Each row is a point. A path goes straight from each point to the next, and from the last back to the first. The post is the endless flat space through its rows: a point in 2 columns, a line in 3, a plane in 4, and so on, so that a path can go around it. How many times does the path go around the post? Going back the other way cancels.

Post (2 x 3):
[[-1.15 -1.04 -1.72]
 [ 0.93  1.03  0.64]]
Path (27 x 3):
[[-1.32 -1.20 -0.20]
 [ 2.11 -0.95  1.49]
 [ 3.52  1.96  0.57]
 [ 1.40  2.17 -1.43]
 [-0.34 -2.73 -3.71]
 [ 0.30 -1.06  0.37]
 [ 0.93  1.60  2.40]
 [ 0.26 -1.45  2.07]
 [ 1.38  0.53  0.47]
 [-0.85 -0.91 -3.14]
 [-1.26  0.04 -2.12]
 [-0.71  0.16 -1.41]
 [ 1.28  0.75 -1.84]
 [-1.15  0.52 -3.44]
 [-0.18  2.04 -0.17]
 [ 1.51  1.88 -0.57]
 [ 1.81 -0.02 -0.52]
 [-1.15 -2.01 -0.86]
 [-1.83 -1.33  0.68]
 [-1.04  0.24 -1.27]
 [-1.46  0.14 -3.70]
 [ 0.12  1.03  0.34]
 [-0.98  0.72 -1.38]
 [ 0.71  1.04 -1.07]
 [-0.86 -1.03 -2.83]
 [ 0.34  2.74 -1.74]
 [-2.54 -0.68 -2.10]]
Times around: 0

Post (3 x 4):
[[ 1.07  0.46  0.25  0.24]
 [-0.94 -0.52 -3.05  0.76]
 [ 0.69  1.36  0.81  1.20]]
Path (22 x 4):
[[ 1.91  0.43 -0.90  1.84]
 [-0.82  0.73  0.17  3.98]
 [ 1.43 -0.37  1.56 -0.71]
 [-1.15  1.14 -0.22  3.53]
 [ 1.83  0.76  0.79  3.26]
 [ 1.26  2.09 -1.28  1.67]
 [ 2.27  0.37 -1.20 -2.90]
 [ 0.51  0.92  1.89 -1.97]
 [ 0.02 -1.27 -0.96 -1.24]
 [ 0.09  0.29 -1.80 -1.03]
 [ 2.23  1.60  1.45 -0.25]
 [ 1.15  1.86  0.05  2.25]
 [ 1.37 -0.57 -0.14  2.02]
 [-1.25 -1.75 -0.99  1.47]
 [-2.48  1.67 -0.05  1.52]
 [-0.44  0.04 -2.14 -0.06]
 [ 0.19  1.39 -1.10  0.86]
 [ 0.68  1.60  1.33  0.03]
 [-0.54 -1.06 -0.56 -0.24]
 [ 2.89 -1.69  0.59 -4.28]
 [-1.03  1.00 -2.26  1.32]
 [ 3.23  2.28  1.65  0.60]]
Times around: 1

Post (5 x 6):
[[-1.29  0.59  0.34  0.39  0.18 -0.32]
 [-2.60  1.09  1.75 -0.28  0.16  2.15]
 [-0.13  1.25 -0.30 -1.39  0.26 -0.59]
 [-1.12  0.36  1.80 -0.19  0.81 -0.87]
 [ 3.50  0.53 -1.02 -0.19  0.31  1.22]]
Path (26 x 6):
[[-0.06  2.10 -0.78  0.38  0.72  0.44]
 [-0.30  2.37 -2.38 -2.39  1.41  0.24]
 [-1.50  0.67 -1.37 -0.11 -0.26  1.31]
 [-2.37  0.02  0.34 -0.53  0.44 -1.02]
 [-3.40  0.01  4.41 -2.30  3.11 -1.24]
 [-0.23  1.25 -0.92  2.55  0.29  2.98]
 [ 0.24  0.73  1.46  2.45  1.79  1.48]
 [-0.76  0.69  0.38 -0.18  0.98  3.00]
 [ 0.65 -0.07 -1.01 -1.01  0.54 -0.41]
 [-3.54 -0.37  1.04  0.53  0.40 -1.44]
 [-1.91  0.03  3.67  0.49  1.83  2.81]
 [-1.57  1.29  3.85 -1.54  2.63 -1.73]
 [ 0.22  1.52 -0.17 -0.29  0.87  1.66]
 [-1.16  0.77 -0.96  1.26  0.47  1.87]
 [-2.73  0.77  0.70 -0.75  1.03  4.11]
 [-1.83  0.47 -0.45  2.40  0.97 -0.88]
 [-1.53  1.59 -0.86  2.68 -0.98  1.09]
 [ 1.80  1.88 -0.68 -1.52 -1.41 -1.05]
 [ 3.30 -0.23  1.53 -2.03  0.58 -1.63]
 [ 1.24 -1.65  1.92  0.21  1.04  1.37]
 [-1.26  0.12  0.68  0.60  1.45  1.07]
 [-2.56  0.97  1.65  0.02  1.93 -0.36]
 [ 0.39 -0.24  3.03 -0.68  1.64  2.28]
 [ 1.54  0.34  0.74 -1.47  0.28  3.05]
 [ 1.84  0.36  0.34 -0.44 -0.41 -2.75]
 [ 0.12  1.22  3.45 -1.08  0.78 -0.28]]
Times around: 0

Post (8 x 9):
[[-1.00  1.35  0.18  0.10 -0.27  1.46 -2.02 -0.68 -0.13]
 [-0.08 -0.56  1.21  0.88  0.84  0.22  0.69 -1.77 -0.43]
 [ 1.03 -1.22  0.64 -2.48  2.43 -1.28  3.52  1.68 -1.91]
 [-2.27 -0.18 -1.63 -1.08  0.23  1.76 -2.39 -0.01  0.78]
 [ 1.65  0.48  0.97  2.17 -1.13  0.03 -0.57 -2.19  0.83]
 [-0.35  0.25 -1.70 -0.70  1.07 -0.25 -0.29 -0.37 -2.00]
 [-1.67  1.35 -2.83  0.77  0.85  1.12 -0.80  1.26 -1.26]
 [-1.22  1.34 -1.91 -0.42  0.73  1.59 -0.48 -1.13  0.73]]
Path (28 x 9):
[[-2.05  0.29 -0.63 -0.53  0.75  1.13  0.39 -1.34 -0.46]
 [-0.95 -1.65 -0.97  1.78 -0.43  1.75 -1.52 -0.69 -1.36]
 [ 0.27  1.09 -2.97 -1.68  2.34  0.74  1.24  2.40 -0.74]
 [ 3.45  1.32 -0.58  1.81  1.56 -0.30  1.13 -0.21 -3.05]
 [-2.68 -0.37 -3.50 -0.75 -0.31  1.25 -3.29  0.11 -4.49]
 [ 0.50  1.75 -2.16  1.43 -1.70 -0.12 -2.23 -0.23 -1.45]
 [ 0.75 -0.57  0.67 -2.07 -0.84  1.99 -1.94 -1.33  2.12]
 [-1.30 -1.25 -0.64 -1.25  3.15  2.17  0.64 -0.17  2.25]
 [-1.45  0.50  2.19 -0.58  1.62 -0.27 -0.39  0.40 -1.09]
 [-1.91  0.58 -1.83 -4.25  0.05  1.12 -1.52 -0.88  2.22]
 [ 0.53  0.29  0.91 -3.53 -0.74 -0.38  1.15  1.38 -2.06]
 [ 0.44  0.93 -0.41  1.21  1.42  0.61  0.79 -0.49 -3.09]
 [-0.55  0.78 -1.36 -0.20  3.34  1.39  1.49  1.48 -1.40]
 [-1.93  1.34 -1.37 -0.28  2.07  0.42 -0.43  0.91 -1.40]
 [-1.17  2.03  0.26  0.95 -0.72  0.77 -0.73  1.57  0.50]
 [-0.70  0.81  0.37  3.43 -0.82  2.55  1.58 -1.86  2.08]
 [ 0.39  1.66 -5.48  3.87  0.34  0.13  0.04 -0.48 -2.06]
 [ 1.91  0.71 -1.98 -0.40  0.94  0.45 -0.26 -1.54  0.99]
 [ 0.00 -1.16 -0.27 -2.01  0.48 -1.23 -2.40  0.14 -1.80]
 [-1.42 -1.99 -3.04 -3.07  2.52  1.07 -2.24  0.02  0.52]
 [-0.03 -1.45  0.54 -0.42  0.87  0.81 -1.07 -3.51 -0.57]
 [ 0.16 -0.37  0.36 -1.11  0.72  1.12 -1.26  0.38  1.04]
 [-1.36  2.62 -0.82  1.62  0.06  2.21 -0.74 -0.69  3.29]
 [ 1.24  2.88 -1.45  2.37 -1.20 -1.12  0.87 -2.45  0.40]
 [-1.39  0.18 -3.23  2.19 -0.57  2.21  0.10 -1.48  3.02]
 [-0.13  1.70  0.97  1.03  0.16  1.93  0.29 -0.61 -1.28]
 [-1.41  2.79  0.11 -0.79  0.66  1.96  1.76  1.78 -0.39]
 [-1.55 -2.25 -1.61  1.07  0.22 -2.12 -0.11  0.67 -0.88]]
Times around: 3

Post (10 x 11):
[[-3.46  0.34 -1.39  0.17 -1.60 -1.26  0.48  0.98  3.01 -2.14  1.37]
 [ 2.40  0.92  0.46 -1.73 -0.47  1.52 -0.90  0.09  1.32  0.93  1.32]
 [-0.92 -3.01 -1.61 -2.47  1.71 -0.11 -0.69  1.08  3.97 -0.16 -0.16]
 [ 1.94  1.76  0.66 -1.03 -1.90  1.69 -0.75 -1.70 -0.65 -2.00 -0.96]
 [-0.35  0.82  1.67  0.37  0.46  0.03 -0.05 -0.99  0.04 -0.57 -0.35]
 [ 0.29 -2.53 -2.18  0.87  2.16 -0.08  1.14  0.11 -0.26  1.25 -0.92]
 [ 0.66  0.83  0.71 -1.92 -3.51 -1.89  1.84  0.80 -1.79 -1.44 -0.56]
 [-1.00  1.40 -0.66 -0.05 -1.17  1.04 -0.86  0.79  2.05 -0.27 -0.59]
 [ 1.08  0.98 -0.30  1.32  1.67  2.27 -0.57  0.54 -0.85 -0.43 -1.24]
 [ 2.06  0.57  1.29 -0.10  1.04  0.15  1.77 -1.62 -0.17 -1.16 -2.20]]
Path (24 x 11):
[[ 2.62 -2.58 -2.06 -2.14  2.24  0.96 -0.34 -0.47  0.63 -0.45 -4.00]
 [-1.31 -0.46 -2.63 -1.58  1.48  1.08  0.22 -0.76  0.93 -1.53 -0.22]
 [ 0.85  2.42  0.14  2.21 -0.51  1.45  2.84  0.94  1.86 -0.02  1.21]
 [ 3.88  0.82 -1.43  1.56  0.00  1.69  0.74  0.46  0.98  2.75  0.99]
 [ 0.80  0.98 -4.26  2.21 -1.24  1.61 -0.19  0.58  0.88 -0.94 -0.19]
 [ 1.32  0.38 -0.39  1.52  2.40 -1.58  2.64 -0.88  0.04 -0.18  2.12]
 [ 0.69  1.03 -0.07  2.03 -0.68 -0.44 -0.59  0.12  0.76  1.71 -0.59]
 [ 1.10  1.13 -0.24  2.49 -0.65  1.55  1.75 -0.44  0.83  1.14  0.47]
 [-0.36  1.20  0.14 -1.29 -1.45  0.45  0.31  1.72 -0.09 -1.30  1.56]
 [-2.56  1.48  0.71 -1.25  0.78  0.01 -1.78 -0.24 -0.20 -3.34 -1.37]
 [ 2.42 -1.41 -1.35 -2.00  0.12 -0.98 -0.42  0.47 -1.54  0.12 -1.66]
 [ 1.45 -1.60  0.11 -1.24 -1.61  1.74 -2.31 -1.64 -2.14 -1.89 -3.47]
 [ 0.71 -0.30  0.02  0.38 -0.42  2.00  1.35 -1.31  0.89  2.24 -0.94]
 [ 2.29  2.13 -0.48 -0.56 -2.11  0.67  2.95 -3.19 -1.47 -0.47 -0.03]
 [ 1.29  1.86 -1.78  0.98 -1.99  0.08  1.22 -2.35 -1.04 -2.40 -0.32]
 [ 2.35  0.55 -1.84  2.13 -0.13  0.79 -0.16  2.84 -2.35 -0.40 -1.61]
 [ 1.57 -0.30 -2.91  2.10  0.38  3.61 -0.29  0.00  2.00  1.01 -2.24]
 [ 1.88  0.77 -2.44  0.12 -1.25  2.09  2.69  0.77 -0.87 -0.67 -0.51]
 [ 0.70 -1.16 -1.35 -2.25  0.68  0.37  0.31 -2.61  0.03 -1.10 -1.99]
 [ 1.44  1.23  0.86 -2.22 -2.34 -0.02 -1.47  0.86 -0.22  0.33 -0.82]
 [ 0.69 -0.60  1.06 -0.68 -2.50 -1.33  0.73 -3.43  4.01 -1.57  0.25]
 [-1.58  1.57  2.72 -0.39 -2.34 -1.26  3.05  2.15  1.21  1.58  2.74]
 [ 1.32  1.56 -1.43 -2.36 -3.28  2.45  0.90 -1.52 -0.85  1.19  0.33]
 [ 0.62 -1.20 -1.99 -2.02  2.33  1.52 -1.77 -0.99  1.35 -1.63 -1.60]]
Times around: 3

Post (11 x 12):
[[ 1.20 -0.15  0.19  1.07  1.87  0.56  1.84  0.26 -0.16  0.05 -2.48  0.26]
 [ 0.68  0.84 -0.49  0.77  0.46 -3.03 -1.25  2.44  0.81 -0.80  0.16  1.24]
 [ 0.06 -2.45 -0.27 -0.94  0.03  0.54  0.71  0.76  1.19 -0.07  0.50  1.16]
 [ 2.59  1.01 -2.12 -0.86  0.72  0.58  1.02 -0.94 -1.67 -0.06  0.62 -1.37]
 [-1.16  1.30  0.03 -2.02  1.33 -2.62 -0.50 -0.16  2.29  0.41  1.65  2.07]
 [ 0.32  1.41  2.52 -1.18 -0.82 -0.44  0.25  0.79  0.20 -2.84 -1.33  0.56]
 [-1.75 -0.52 -2.70 -0.75 -0.57 -1.71  1.47 -0.83 -0.94  0.60 -0.60 -0.24]
 [-0.22 -0.52 -0.56  1.10  1.87 -2.60  0.18  0.40  3.01 -0.71  0.75  2.11]
 [-0.29 -0.92 -2.20  0.42 -2.34  0.53 -1.43  0.81  1.08  0.21  0.13  0.10]
 [ 1.88  0.82 -1.42  1.72  0.47 -2.54  0.86 -1.44 -0.51  1.05  1.88 -0.82]
 [-0.54  0.50 -1.54 -0.88 -0.87  3.18  1.01  0.33 -2.63 -0.65 -0.32 -1.39]]
Path (25 x 12):
[[ 0.79  1.00  0.75  1.33  0.07 -3.59 -1.27  1.77  0.35 -3.55  0.15  2.10]
 [-0.41 -0.17 -2.56 -2.77  1.08 -0.71 -0.69 -0.92  0.46 -1.12  1.03  0.36]
 [ 0.56 -0.44  0.07 -1.86  1.40 -1.36  0.99 -1.36  1.84  0.71  0.07 -0.27]
 [ 0.58  1.54 -1.01 -1.21  1.48 -1.20  0.02  0.61  2.73 -0.54  1.54  1.25]
 [ 2.75 -0.19 -0.10 -0.05 -1.07  0.00 -0.51  0.76  0.24 -2.07  2.74  0.33]
 [-0.40 -0.82  0.50  2.13  0.33 -2.07 -0.21 -1.29  2.40 -0.56  0.08  1.53]
 [-1.37 -1.90 -0.48 -1.73  1.91 -3.48 -1.01  0.35  3.63 -0.99  0.36  2.54]
 [ 0.68  2.81 -0.24  1.98  0.11 -0.02  1.03 -3.12  0.50  0.04 -0.41 -1.54]
 [-1.71  1.38 -6.27  0.67  0.38  2.40 -2.47 -0.19 -0.13  2.18  2.64 -0.79]
 [ 0.39  1.58  1.96  0.18  0.54 -2.62 -0.03 -0.12 -1.40  0.18  0.52  0.75]
 [-1.64 -0.89 -5.32  1.24  0.85  2.90  1.57 -0.32  0.19 -0.37 -2.07  0.19]
 [ 2.06  1.38 -2.54 -2.17 -1.88 -1.26  1.12  0.54 -2.35  0.53  3.11 -1.62]
 [-0.36 -0.32  0.31  0.07  3.18 -3.12  0.29  2.43  1.25 -1.02 -2.53  4.27]
 [-0.96 -0.73 -2.48  1.02  0.30 -2.07  0.37 -2.33  1.25 -0.88 -1.15  0.24]
 [-0.39 -0.47 -0.97 -1.41 -0.66 -1.12 -1.38 -0.21  2.25  0.48  1.90  0.30]
 [ 0.86  1.16 -0.23 -1.03 -1.69  0.10  0.86 -0.18 -0.07  2.13 -0.01 -1.12]
 [ 2.35  1.28  0.16  0.15  1.52 -3.33  1.26 -0.87  0.33  1.63  1.80  0.75]
 [ 1.00 -2.27 -3.04 -0.83 -0.79 -0.19 -0.64  1.30 -0.81 -0.11  3.73  1.61]
 [ 0.80  1.23  2.85 -3.22  1.14 -1.08 -0.38 -2.93  1.05 -0.36  1.82  0.78]
 [ 2.60 -0.61  1.13  1.09 -1.65  0.48  2.27 -1.50 -1.50 -1.58 -2.30 -0.95]
 [ 0.06  1.13 -3.73  3.07  1.94 -1.80  0.57  2.02  1.13 -0.88  1.69  1.77]
 [-1.09  2.19 -0.99  0.20 -0.13 -1.12  0.17 -0.51  2.11 -0.76 -0.44  0.27]
 [ 1.69 -0.85 -0.17 -4.68  0.68 -1.60  4.13 -1.93 -2.33 -2.37 -1.42 -1.75]
 [ 1.64 -0.55 -1.15 -0.17 -1.03  2.70  2.03 -1.04 -1.11 -0.51  0.40 -2.00]
 [ 2.70  3.41 -0.85  0.90  0.11  1.01  1.17 -1.22 -1.14  0.10  0.22 -0.48]]
Times around: 2
